Every row gives one point. To make a cloud, some directions were put in groups of two or more. Within a group, all points are equally far from the middle, so they leave a hole (a ring in 2 directions, a hollow ball in 3). The other directions are filled evenly. Then the cloud was stretched, turned, moved and blurred a little. Count the holes, and give their numbers of directions, smallest first.
(in the rows, 128 means zero)

Cloud (22 x 3)
[[140  78  96]
 [ 83 118 167]
 [125 181 134]
 [205 102 122]
 [ 99 144  97]
 [ 61 165 128]
 [ 31  78 173]
 [174 121 103]
 [175  74 122]
 [155 149 125]
 [124  95 198]
 [ 93 191 149]
 [189 146 162]
 [189  60 136]
 [ 55 101 114]
 [201  60 136]
 [ 59 141  74]
 [194 153 108]
 [172  70 122]
 [185  92 130]
 [154 125 142]
 [154 139 156]]
Holes: 0

Cloud (30 x 4)
[[150  76  83 233]
 [164 124 164 176]
 [ 54  76 137 131]
 [ 93 116 188 135]
 [ 62  68 142 175]
 [132  85  60 132]
 [123 142 120 109]
 [ 77  74 169 125]
 [122  82  89 132]
 [196 122  99 153]
 [202  77 113  96]
 [223 117  77 128]
 [ 87 111 143 158]
 [130 134 176  65]
 [176  67 127 128]
 [118  96  85 100]
 [118 146 170 137]
 [ 57  94  80 202]
 [148 110  71 178]
 [106  67 168  47]
 [133 118 119 213]
 [ 44  88 113 182]
 [ 73 139 123 129]
 [124  93 161 148]
 [165  79  91 179]
 [186  82 115  71]
 [103 107 188 135]
 [ 79 118 165  89]
 [142  63 134  55]
 [ 90 154 165 124]]
Holes: 0

Cloud (73 x 8)
[[134 102 163  71 183 172 151 159]
 [183 227 168 135 153 121 175 155]
 [166 153 177 104 100 104 189 211]
 [118  76 159 137  79 152 142  97]
 [212 190 112 128 109 134 174  94]
 [162 121 140  74 146 152 197 102]
 [175 128 197  79 101 121 182 177]
 [100 132 116 166 165 185 167  98]
 [ 46 179 159 121 169 166 142 123]
 [146  93 157 162 162 193 162  94]
 [176 159  60  53 150 160 146 121]
 [136 178 195 165 158  69 183 151]
 [128 164  96  65 192 132 160 195]
 [ 52 104 151 154 154 111 159 198]
 [218 137 126 172  82 148  98 164]
 [136 162 153 236 134  87 115 105]
 [199 153  98 120 112 216 136  87]
 [171 158 139 200  53  99 170 127]
 [145 132 125 168 186 164 138 218]
 [ 96  90 112  75 145 186 180 171]
 [ 72 125 148  73 170 168 166 113]
 [168 192 112 133 126 166 192 161]
 [171 198  83  77 133 115 111  90]
 [138 111 185 203 127 130 112 185]
 [203  62  87 131  95 169 125 158]
 [145  65 157 225 118 115 170 125]
 [177 164 153 121  97 100 211 128]
 [185 205 165  97  66 136 151 182]
 [187 219  98 165 140 137 127 122]
 [ 75 129  90 147 114 150  93 131]
 [120 104 200 172  90  87 181 163]
 [206 205 131 159 135 178 113 105]
 [137 156  50 176 114 135 130 101]
 [ 80 147  71 101 163  76 155 148]
 [126 111 167 227 152  85 133 107]
 [221 128 123 100  64 190 122 152]
 [100 142 108 115 219 131 134 147]
 [157 161 189 193  83 166 132 168]
 [148 161 138 232 126 174 140 126]
 [148 144 136 213 112 110 185 116]
 [173 102  58 148 121 100 113 140]
 [116 209 175 173 114 135 171 178]
 [147 103  94  92 124 220 148  99]
 [196 107 115  99  34 124 155 155]
 [130 149 143  72 105 115 106 175]
 [140 110 142  39 141 112 185 135]
 [ 67 158  89  80 194 155 132 124]
 [152 172  82 163 142 142 122 201]
 [177 184 124  76  61 109 183 104]
 [174 124 130  52 151 165 197 136]
 [149 133 182 214  74 112 170 158]
 [203 157 110  85 175 161 142 165]
 [124  42 130 167 167 177 160 183]
 [219 182 121 123  66 112 148  64]
 [141 167  92 140 172 130 144 215]
 [223 202 164 144  58  87 154 113]
 [202 176 145 152  82  87 184 180]
 [165 157 119  81  74  72 131 182]
 [214 144 132 184  90 135 153  70]
 [226 125 186  99 109 137 179 124]
 [179 146 146  66  99  99 117 161]
 [159 223 106  45  70 132 130 123]
 [ 64 135 127 174 143 181 118 108]
 [150  46 123 168 127  82 147 174]
 [229 195 107  84 133 157 142 129]
 [148 176  99  92 130 208 174 109]
 [166 138 137  86 127  54 134 146]
 [122 134 203 197 111 143 106 123]
 [178 133  85 137 109  90 159 206]
 [ 95 167 124 123 168 137 164  68]
 [139  55 177 165 147 154 127 161]
 [150 141  92  85  68 142 109 175]
 [207 113  75  86 147 171 133 133]]
Holes: 2 (4, 4)

Cloud (107 x 9)
[[ 75 125 195 125 207 138 152  76 130]
 [163 101 114 151  48 134 150 146 157]
 [128 100 132 121 155 156 150  91 168]
 [129 191 120 112 113 139 173 144 183]
 [136 101 172 176 137 137 100  99 120]
 [157 112 141  99  62 124 181  78 154]
 [119 113 170 109 122 162 135 121 149]
 [188 188 142 142 195 106 124  68 148]
 [145 158  93 129  73 198  83 172 124]
 [ 83 146 146 156 151 109 125 125 153]
 [ 96 178 143 166 135  93  71 154 136]
 [170  98 134 167  90 147 138 126 122]
 [122 169 189 103 148 163 147  99 147]
 [130 177 144 144 121  94 156 118 174]
 [101  53  94  84   7 202 129 170  99]
 [129 180  97  95  86 199 150 181 145]
 [137 132 133 153 123 213 109 124 132]
 [158 149 116 112 125 196 157 128 168]
 [151 191 160  93  94 125 188  91 137]
 [130 104 239 146 118 140 148 121 118]
 [154 165  62 122  28 126 175 151 129]
 [153 211 118 149 108 184 117 149  95]
 [201 149  74 114  69  88 137 126 153]
 [ 93 178 130 176 142 125  62 131 128]
 [124 139 108 117  60 169 106  88 114]
 [ 99 106  76 118  28 150 139 143 130]
 [130 173 163 140 169  82 138 113 175]
 [142  94 156 135  92 198 107 151  88]
 [181 167  91 143  66  93 158 125 103]
 [ 98  98 181 161 127 132 154  88  92]
 [140 139 117 122 139 194 132 160 143]
 [156 103 150  88 174  90 119 112 139]
 [169  95 121 159 175 100  94 139 187]
 [140  92 142 165 163  88 115 107 158]
 [109 142 168 159 172  94 173  41 156]
 [ 99 102 129 169 129  74 111 124 168]
 [164 201 133 167 103  71 125  93 140]
 [183 155 173 128  74 133 139 122 136]
 [142 166 123  75 117 154 166 171 150]
 [146 144  69 186 123 108 165 110 171]
 [ 90 115 129 100 119 157 141 169  76]
 [122  63  96 144 110 150  92 209 103]
 [153 100 107  75  42 178 159 131 132]
 [114 106 168 148 118 159  92 160 148]
 [152 154  78 133  49 147 219 127 156]
 [139 147 105  98  16 120 175 152 167]
 [ 81  63 127  80  76 179 136 134 136]
 [184 188 134 106  77 115 219 117 146]
 [164 164 135 115  87 177 112 159  72]
 [ 94 134 207  83 150 166  78  65 147]
 [ 92 152 100 109  80 168 169 124 191]
 [193 167 199 124 199  84  87  85 125]
 [169  99 115 143  82 118 157 165 134]
 [153 140 130 155 116 114 152 110 175]
 [ 95 119 149 111 103 195  33 132  91]
 [145 120 151 137 137  97 125  95 129]
 [190 127 176 138 117 111 140  55 141]
 [145 170 153 156  91 184  69 182 101]
 [165 157 159 156 161  91 114 102 209]
 [121 128 121 114 117 197  67 180  82]
 [114 125 202 118 134 165  93 158 127]
 [141 164 126 153  67  69 172  91 153]
 [ 74  90 168 107 110 185 133 128 113]
 [117 120 140 137 126  48 176 101 165]
 [169  84  99 181  52 125 124 146 131]
 [122 112 139 153 146 150  68 153 132]
 [114 188 107 150  99 145  90 107 135]
 [142  77 138  89  74 196 158 110 145]
 [ 78 124 171 101 103 181 125 141 146]
 [117 188 109 180 187 154 112 129 146]
 [127 192 205 142 177 159 123 148 130]
 [182  97  68 134  96 193 129 154  87]
 [174 240 177  91 152 178 179  84 120]
 [173 138  71 163 109 157 147 131 152]
 [ 82 137 149 133  87 158 149 117 117]
 [ 96 166 118 153 112 185 159 140 165]
 [ 56  86 171 154 111 191  87 142  76]
 [113 154 106  69 147 119 145  96 139]
 [153 175 150  80 130 146 184 119 145]
 [101  65  86 144 138 174  83 168  92]
 [118 101 103 149  59  92  74 155 136]
 [194 117 120 103 159 168 153  95 143]
 [120 148  92  85  44 199 121 168 134]
 [164 129 104 105  66  62 171 105 157]
 [ 79 117  94 128 142 159  65 168 119]
 [109 139 145  87  78 171 126 111 116]
 [170 115 105 120 116 136 135 114 207]
 [155 124 110  95  31 190 140 163 174]
 [167 187 162 121 116 121 151 109 152]
 [134  88 108  93  49 128 121 128 149]
 [110 151 165 133 159 192 173 116  86]
 [192 111  43 173  47 124 136 174 124]
 [132 157 140 181 146  73 181 108 197]
 [131 150 195 109 108 192  74 194 111]
 [ 79 111 153 109 111 165 148 127 165]
 [155 215 125  97 177 127 149  42 170]
 [145  91 128 109 118 144 137  70 135]
 [129 184 153  93 128 163 146  76 156]
 [152 113  20 118 113 141 123 101  99]
 [ 93  71 151 149 109 136 136  89 127]
 [118 115 155  99 148 147 178 149 152]
 [134 182 151  64 165 182 139 146 159]
 [118 114 174 118  93 166 144 153 144]
 [187 118 112 167 130 110 120  87 119]
 [104 118 120  87  69 145 142 135 131]
 [ 84  61 215 162  90 147 103 160  96]
 [ 82 182 139 133 129 160  92 190 100]]
Holes: 0

Cloud (98 x 9)
[[ 82 203 101 125  90 144 124 157  56]
 [172 140 129  55 155 155 102 120 110]
 [154  82 144 116  47  74 139 169  98]
 [138 168  69 120  69 125  98 123  44]
 [144  49  47 137  89  66 145 155 115]
 [158 170 124 125  80 162  88  77 131]
 [119 134 108 181 129 162 149 169 205]
 [115 142 121 180  31 136 136 164  87]
 [169  65 117 101  91 106  86 164 134]
 [183 170 135  97  70  84 100 119  64]
 [216  83 109 186 174 104 131 110 138]
 [176 138  99 169 205 140 114  68 108]
 [167 113  86 158 177 108 132  66  74]
 [123  99  95 184  90  76 144  86  74]
 [114 128  96 199 155  95 198 119  97]
 [146 132 102 193  34 140 114 146 149]
 [126 193  87 142 186 131 189 125 133]
 [168 104  82  61 104 111 150 106 109]
 [182 113 139 159 112 128 166 177 116]
 [129 149 149 114  85 137  82 137  42]
 [111  95 116 185 101  62 135 100  69]
 [148 167 147 134  59 120  82 157  90]
 [106 128  81 112  91 136  95 168 113]
 [121  84  59 152 158 155 152 127  97]
 [170 173  48 167  81 120 147 121  85]
 [114 112 187  97 101 100 159 107  83]
 [159 247 100 148 152 142 129  79  62]
 [161 117 163 142  51 120 113 149  75]
 [170 185 148  81 135 162 193  84 122]
 [165  97 156  92 131  49 165 122 132]
 [162 102 156  95 137 168 180 175 159]
 [116 230 161 140 128 147 161  87  92]
 [166 214 137  59 110 143 107 140  72]
 [188  72 131 149 102 166 131  98 182]
 [123 156 105  87  23 103 167 176 107]
 [ 96 167  95 172  59 103 187 132 139]
 [127 216 161  92 129 152 140 141  31]
 [179 109 138 209 142 102  75 121 129]
 [162 126 156 164 184  76 159 131 100]
 [135 103  80  65 118 125 131 149 171]
 [131 182  65 131 147 173 138 169 103]
 [160 171 156  86  96 188 202 134 117]
 [106 193 161 179 147 153 138 113 130]
 [119 119 111 158  21 143 108 146 128]
 [163 166 144 106 161 184 108 118 168]
 [151  92 114 199 191 110 105 119 175]
 [150 171 131 105 140 186 215 122 156]
 [162 173 157 156 177 152  81  91  70]
 [116  80  62 157 132 172 154 120 139]
 [159 174 126 109 147 175 154  93 197]
 [152  76 160 145 157  96 145 171 105]
 [134 214 156 124  77 144 136 158 151]
 [102 122 112 136  36 176 138 123 114]
 [163 166 154 175 161  89 160  98  72]
 [135 113  51 124  61 105 120 148 146]
 [ 85 126  95 123 167  86 140 111 117]
 [163 146 122 156  61 118 151  78  62]
 [144 103 110 191 213 132 158 120 176]
 [120 154  97 183  40 159 172 135  82]
 [137  67 163 174 117 111 115 161 155]
 [ 99 105 143 139 134 121 101 158  78]
 [157 173 132 192  65 185 135 132 165]
 [173 122 127 128 137 111 107 186 150]
 [ 80  70 106  97 129  90 190 119 126]
 [151 139  90 200 181 123  93 100  52]
 [124 109  56 128 159  76 187 129 107]
 [164 135 169 136  97  92 188 130 126]
 [150 170 158 134 143  99  73 131 115]
 [167  55  74 144 158  75  99 114 115]
 [142 199 145 164 140 205 111 115 118]
 [144 201 138 142  88 170 119 179  95]
 [ 90 155  73 192 124  77 151 116 122]
 [166 164  93 107  95 174 197 101 152]
 [116  95 161 106  54  92 117 123  68]
 [147 105  72 111 109  68 159 187  91]
 [161 136  67 128 138  84 110 164  67]
 [120  86 148  47 137  84 123 135  75]
 [110 115 116 186  54 175 149 143 162]
 [151 151 129 164  71 151 168 184 181]
 [100  46  79 110  77  76 175 195 100]
 [158  79  79 233 147 107 104 109 164]
 [144   7 107 124 133  60 139 156 115]
 [186 152 179 110  87 185 141 119 179]
 [158 179 110 115  85  77 137  98  41]
 [113 157 107 177 133 153 216 143 102]
 [159  86 115  71 166 141 110 130 119]
 [105  80 104 140 125 130 164  79 120]
 [129  25 117 102 153  61 135 145  98]
 [ 78 171  80 144  52 104 165 146 122]
 [118 132 133 128  60  94 166 114 188]
 [ 98 187 135 153  86 172 170 112  60]
 [165 147 142 180 136  72 160  80 121]
 [ 75  68 135 163 116  78 172 158 155]
 [ 98  45  76 140  57 125 197 176 174]
 [173 232  80 197 129 172 148  99 103]
 [188 127 117 115  93 134 182 108 200]
 [123  48  76 173 136  74 114 145 181]
 [100 164  97 154  20 161 171 148 139]]
Holes: 1 (9)

Cloud (97 x 9)
[[175 131 126 143 133 133 165 112 132]
 [106 176 157  60 108  99 113 105 162]
 [139 144 153  97  39 158 128 172 121]
 [128 130 120 169 141 112  90 115 145]
 [ 89 164 125 105 114   7 134 133 195]
 [128  86  99 146 143  50 142 107 145]
 [130 189 170  80 140 167 105 105 149]
 [155 178 115 138 161 110 103 117 123]
 [146 159 144  80 119 149 155 149 120]
 [176 153 131 131 186 123 125  82 108]
 [ 95 109 162  84  98 161 108 175 180]
 [141 115 128  95 118  62 170 159 161]
 [128 153 128 146 112 135 123 112  96]
 [ 93 205 169  76 147 118 176 113 138]
 [165 176 153 126 164 181 102 117 127]
 [143 140 137 160 172 157 130 123 118]
 [141 123 118  77 115  87 151  84 102]
 [ 81 127 110 172 108  36 142 151 198]
 [135 151 144 111 130 119 122 179 149]
 [150 127 109 144  95  57 163 138 167]
 [126 163 116  94 139 140 119 130 160]
 [115 155 136 138 138 122 116 111  94]
 [120 116 129 111  95  96 172 114 156]
 [111 185  99 138 130 145 136 119 126]
 [ 88 161 161 100  67 122 124 147 154]
 [156 175 169  86  70 146 163  92 149]
 [ 91 174 168  81  86 106 149 154 110]
 [110 144 158 192  81 148 123 199 160]
 [145 111 122 150 177  61 141 151 195]
 [186 121 119 126 148 144 148 149 125]
 [135 198 150  98 109 105 141 108 140]
 [109 115 118  79 120 160  83 164 108]
 [ 97  96 124 122  98 117 168 132 179]
 [102 101  99  92 107 132 113 127 159]
 [160 198 125 137 134 101 150  85 125]
 [106 168 140 125  91 113  66 138 145]
 [169 127  96 109 143 134 151 130  94]
 [106 173 141 114 117  46 161  90 125]
 [170 183 110 147 114 134 182  98 114]
 [149 153 166 118 141 179 178  92 124]
 [129 136 162 170 166 162 148 124 169]
 [100 153  76 140 138  80 128 110  77]
 [152 181 153 109 158  52 162 119 132]
 [206 151 196 122 162 170 153 105 104]
 [164 124 127  66 163 112 147  98 108]
 [132 181 185 115 108 104 204  69 135]
 [122 141 109 174 117 144 144 109 142]
 [117 161 171 108  71 198 108 118 109]
 [100 191 155  93  95 135 130 179 150]
 [107 145 144  92 115 167 155  94 139]
 [139 119 119 155 170 187 158 125  91]
 [148 108 104 206 121  82  88 150 153]
 [175 143 115 124 174 102 139 127  97]
 [ 94 130 113 107 131 135 141 201 152]
 [101 130 145  92  78 130 150 133 112]
 [126 148 128 130 104  77  51 147 102]
 [137 147 150 104 127 108 214 104  92]
 [135 122  89  53  98 129 195 126 111]
 [159 144 133 169 170 129 108 154 183]
 [ 92 140 127  73 152 164 135 197 165]
 [133 140 109 126 140  50  92 138 106]
 [136 127  94  44 145 154 119 128  76]
 [191 130 184  91  83 146 131 143 145]
 [139 129 102 140 154 107 125 142  79]
 [134 117 124 177  97  82 174  86 135]
 [132 158 178  80 140  75 157 150 170]
 [152 116 164 150 141 107 123 112  88]
 [ 99 148 138 189 144 170 156 159 158]
 [176 141 120 140  98 179  99 150 101]
 [118 199 155  96 127  70 155  97 155]
 [118 108 120 159  83 125 144 197 137]
 [128 164 161 123 148 157 201 101 165]
 [162 158 161 136 175 153 158 124 134]
 [117 168 153  63 151 167  93 156 154]
 [ 72 114  76  70 112 129  68 177 158]
 [142 124 156  83 115  92  91  89 103]
 [ 66 140 127 143 123  76 161 178 152]
 [ 96 158 168  68 138 130 142 111  99]
 [ 84 142  97  98 166  90 117 126 133]
 [133 116 132 166 127 119 112  91 168]
 [ 90 165 128  88 123 171 164 156 124]
 [150 162 136 144 111  72 133 190 121]
 [124 148 113 149  82 149 124 161 148]
 [115 163 183 163 134 122 191 121 140]
 [125 217 167 144 123 118 139 170 173]
 [137 117 162 145 139 185 146 109  83]
 [ 91 132 111 146 125 100 165 128 167]
 [153 143 138 172 135 107 194  74 103]
 [123 155 117 192 121 110 129 132  99]
 [122 153 144 183 100 146  94 135 117]
 [138  74  81 147 112 115 144 101  79]
 [157 107  99 184  97 139  82 152 125]
 [130 110 166 138 115 150 146 112 169]
 [ 93 131 143 152 137 110 161 123 115]
 [147  79 122 177 121 136 138  98 118]
 [133 175 125 102 153  70  91 122  89]
 [104 103  89  71 124  93 132 119 155]]
Holes: 0

Cloud (94 x 9)
[[178 141 121 111  30 172 190 135 147]
 [181  72 103 167  61 114 193 121 128]
 [193 138  88 190  79 126 202 150 170]
 [104 114 133 143 129 216 157 127 211]
 [220  88  95 139  69  77 128 160 167]
 [ 69 163 114 109 144 114  88 174  60]
 [125  99  67 119  70  39  88 140 146]
 [143 213 151  81 116 120 124 134 152]
 [101 181 115 149  43 131 232 135 141]
 [144 187  80 127 104 196 160 112 110]
 [129 150 165 162  85  99  98 129 209]
 [136 175 101  87  86  93  69 148 160]
 [136 159  37 172  62 155  77 158 171]
 [102 100 144 187 135  52  85 145 134]
 [159 102 136 196 147 202 185 127  86]
 [141 175 127 176 149 225 205  97 146]
 [220  71 142 159 171 120  70 120  42]
 [202 138  96 162 144 167 106 117  37]
 [126 164  62 139  67  90  98 109 106]
 [120 142  82 122 155 201  75 131 162]
 [161  78 150 108  95  80 155 151 170]
 [155 110  57 107 128 129 134 154 165]
 [104  85 104 184  92 155  78 119 136]
 [ 94 172  76  96  83 123 108 138 103]
 [231 128 124 114 102 184 158 138  83]
 [212 148 128 145 125  55 109 147 117]
 [111 124  97 179  99 146 182 170 211]
 [ 77 160 140 186  77 169 122 127 117]
 [170 171 162 103 104 167 219 100 165]
 [108 134 176 102  61  89 126 116 105]
 [ 90 174  57 173  52 107 167 155  91]
 [169 144 126 194 101 174 138 138  54]
 [166  63  53 171 152 128  50 134  95]
 [109 158 144 145  84  54 146  91 123]
 [142 123 159  99 156  83  68 138 182]
 [153 170 115 136 157 127 127  87 213]
 [209 134 147  74 122 154 174 118 117]
 [120 106 183 111  70 105 181 122 165]
 [124 188 104  68 105 185 123 131 122]
 [115 104  55 164 109 102 157 176 151]
 [119 146 145 189 200  81 112 121  93]
 [151 197 129  92 132  99 101 170 130]
 [202  62  75 176 111 170 143  95 147]
 [ 50 152  66 141  69 109 150 131  94]
 [154 136 130 175 206 122  70 126 126]
 [107 112 199 142 113 187 172 129 160]
 [171 153 141 144 195 156 108 148  63]
 [126  95 155 140  79 117 205  94 138]
 [ 71 173 164 167 128  94 193  94 110]
 [165 146 161  65 170 110 148 141 166]
 [ 71 158  71 202  87 142 113 139 160]
 [130  47  99 184 142  97  96 100 155]
 [139 148  92 180  57 172 149 124  58]
 [ 98 130 155 165 110  52 109  58 133]
 [165  77 194 168 128 151 131 100 106]
 [115 191 166  98  70 107 143 122 167]
 [107 133 120 208  82 168 104 117 206]
 [ 95 125  90 230 107  82  74 111 168]
 [114 151  52 162 120 127  91 120 223]
 [148 105  71 126 126 131 116 200  70]
 [131 123 122 125 106 236 187 137  79]
 [146 128 189 195 100  94 137 114  67]
 [160 147 114 147  94  39 185 177  24]
 [166 126 159 198 182 118 109  52 115]
 [165  87 210 165 127 106 173  95  73]
 [155  94 161 129 118 135 196 151 207]
 [119 136 148 132 201 181 124 140 155]
 [142 114  67 249  83  95 142 127 128]
 [163 140 111 233 142 132 146  74 118]
 [ 82 173 194  89 126 134 112 118 165]
 [ 83 215  94  87  58 147 179 165 135]
 [ 42 109 149 148 140 134 129 141 112]
 [209  73  58 158 139 175  86 136 113]
 [123 116 115  93  69  52 116 171 140]
 [171 178 114  65 139 153 173 134 156]
 [144 119 136 176 117 203 173  65 176]
 [199 140  98 191 158 151 159  88 158]
 [188 145  94 135 128 225 181 133  81]
 [ 78 111  91 157 136 125  42 117 105]
 [132 185 151 193 149 185 143  72 172]
 [138 107 105 146 166  33 112 124 141]
 [134 164 170 199 127 138 158 151  81]
 [ 48 113 155 144 118 169 143 133 102]
 [233 128 181 110 175 198 104 110 149]
 [114 169 112 204 136 169 136  70 133]
 [209 149 134 122 153  78 135 114 117]
 [182 130  90 169 108  57 125 150 197]
 [154  78 130 173 157 178 130  76 158]
 [120  87  84 181  79 132 135 124 209]
 [ 94 114 168  64  86  88 170 133  47]
 [164 179  99 200 158 206 124  80 167]
 [132 163  77 172  59 138 123 120  57]
 [134 193 102 110  75  88 135 153 196]
 [192 156  86 201 143 161 177 112 156]]
Holes: 2 (3, 4)

Cloud (93 x 9)
[[117 127 165 135 181 151 163  63 101]
 [188  50 151 113  86 146 174 129 179]
 [150 142  81 106 116  75 111 174 159]
 [127  91 110 216 131 161 153 156 147]
 [146  48 120  79  76 144 124 146 164]
 [132  35 114  93 105 133 110 142 139]
 [ 82 121 167 164 160 148 174  71 131]
 [180 119 123  60 113 162 104 165 132]
 [ 75 127 122 195 167 100 102 155 133]
 [162 136 122 152 201 153 176 177  90]
 [123 118 164 166  69 101  95 156 118]
 [143  85 141 209 133 161 148  91 201]
 [ 74  87 157 117  87 150 104  92 183]
 [118 214  73 165 130 169  84 142 128]
 [106  96  66 143 102  79 189 138 184]
 [160 113 144 151 115 185 147  77 204]
 [133 111 135 133 105 111 235 120 128]
 [118 106 197 144 151 154 165 122 104]
 [140 128  92 115 177 166 219  91 167]
 [102 156 126 184  26 112 162 149 200]
 [179  33 134 125 139 147 130 144 130]
 [133 160 163 133 195 209 170 114  90]
 [117  55 161 147 152 203 119  98 158]
 [159 124 130 135  88 108 113  62 119]
 [114 123  86 249 150 111 139 120 140]
 [139 120 112  94  61  77 106 163 170]
 [187 100 128 169 140 138 170  67  96]
 [162 162 110 123 175 114 206  93  89]
 [111 125 103 129 163 132 100 126 205]
 [133 217  87 188  86  71 131 122  93]
 [111 177  82 142 133 125 127 113 200]
 [158 208 137 194 106 156 185 115 102]
 [142 164  57 153 155 113 213 129 139]
 [105 111 133 180  80  53 129 158 139]
 [131 107 168  85  79 116 112 153 172]
 [122  81 158 139 202 127 151 119 140]
 [112 104 103 118 213 170 177 152 107]
 [191  85 116 128 159 114 128 169 169]
 [148  88 127 127 226 152 153  79 107]
 [179 121 139 177 138 196  85 120 175]
 [175 131 122  98 106  83 149 131 166]
 [109 122 112 117 189 190 165 167 110]
 [169 162 124 111 167 127 227 141 109]
 [133 168 137 151  74 176  74 127 170]
 [143  69  95 137 164 142 205 157 146]
 [106 174 106 177  72 112 181  94 105]
 [202 171 114 179  94 167  83 136 126]
 [193  71 150 166 102 162 140 156 192]
 [158 132 184 103 154 138 156 132  90]
 [202 132 107  86 174 148 179 147 159]
 [201 143 122 108 151 193 106  81 126]
 [148 130  99 125  91  79  91 156  86]
 [144  66 139 132 208 129 143 135 131]
 [186 178 141 178  69 111 115 113 114]
 [ 89 191 157 154 169 143 196 147 134]
 [110  97 143 204  82  76 140 154 201]
 [143 178 161 178 119 180 186 157 108]
 [ 95 106 116 143 202 203 156 123 118]
 [142 158 172 147 134 159 102  80 118]
 [153  94 145 215 127 152 164  76 144]
 [119  95 150 184 161  93 158 156 144]
 [117 173  88 172 147 138  42 133 135]
 [169  98 120 184 109 189 147 104 197]
 [107 186 112 170 103 107  73  90 107]
 [134 130  86  85 121  87 115 152 177]
 [ 77 179  89 205 109 124 169 126 203]
 [184 156 105 174 155 193  94 121 167]
 [116  62  61 141 117  78 130 132 147]
 [138 164 118 103 128  91 144 181 167]
 [ 90 171 104 110 151  95 126 163  87]
 [134 161 105 233 147 122 206 120 130]
 [139 177 151 152 158 167 150  65  82]
 [109 100  46 181 127  99 126 103 122]
 [121 110 133  90 111 130 215 100 103]
 [165 160 126 155  87 170 188 163 120]
 [204  66 102 137 171 120 142 112 120]
 [140  67  84 154  65 125 126 136 148]
 [123 134 127 141 127 202 185  71 138]
 [154 112 127 141 100 199 153  79 185]
 [117 185 113 199 161 157 176 181 181]
 [126 124 123 186  47 102 159 105 212]
 [179 104  76  86 161 166 178 151 169]
 [171 159  99 152 202 185  91 101  97]
 [154 159  99 226 169 122  93 116 142]
 [121  85  75 219 101 104 117 153 158]
 [ 83  94 112 171 153 192 132 148 174]
 [104 111 172 192  84 123 129 118 213]
 [123 109  49 165 171 141 160  96 111]
 [110  89  88 209  87  89 119 176 203]
 [166  89 104 180 172 165 137  64 106]
 [141 155 130 115 232 163 187 128 104]
 [ 51  98  96 116 125 123 127 121 208]
 [139  98 153 205  93 161 186 104 167]]
Holes: 3 (3, 3, 3)
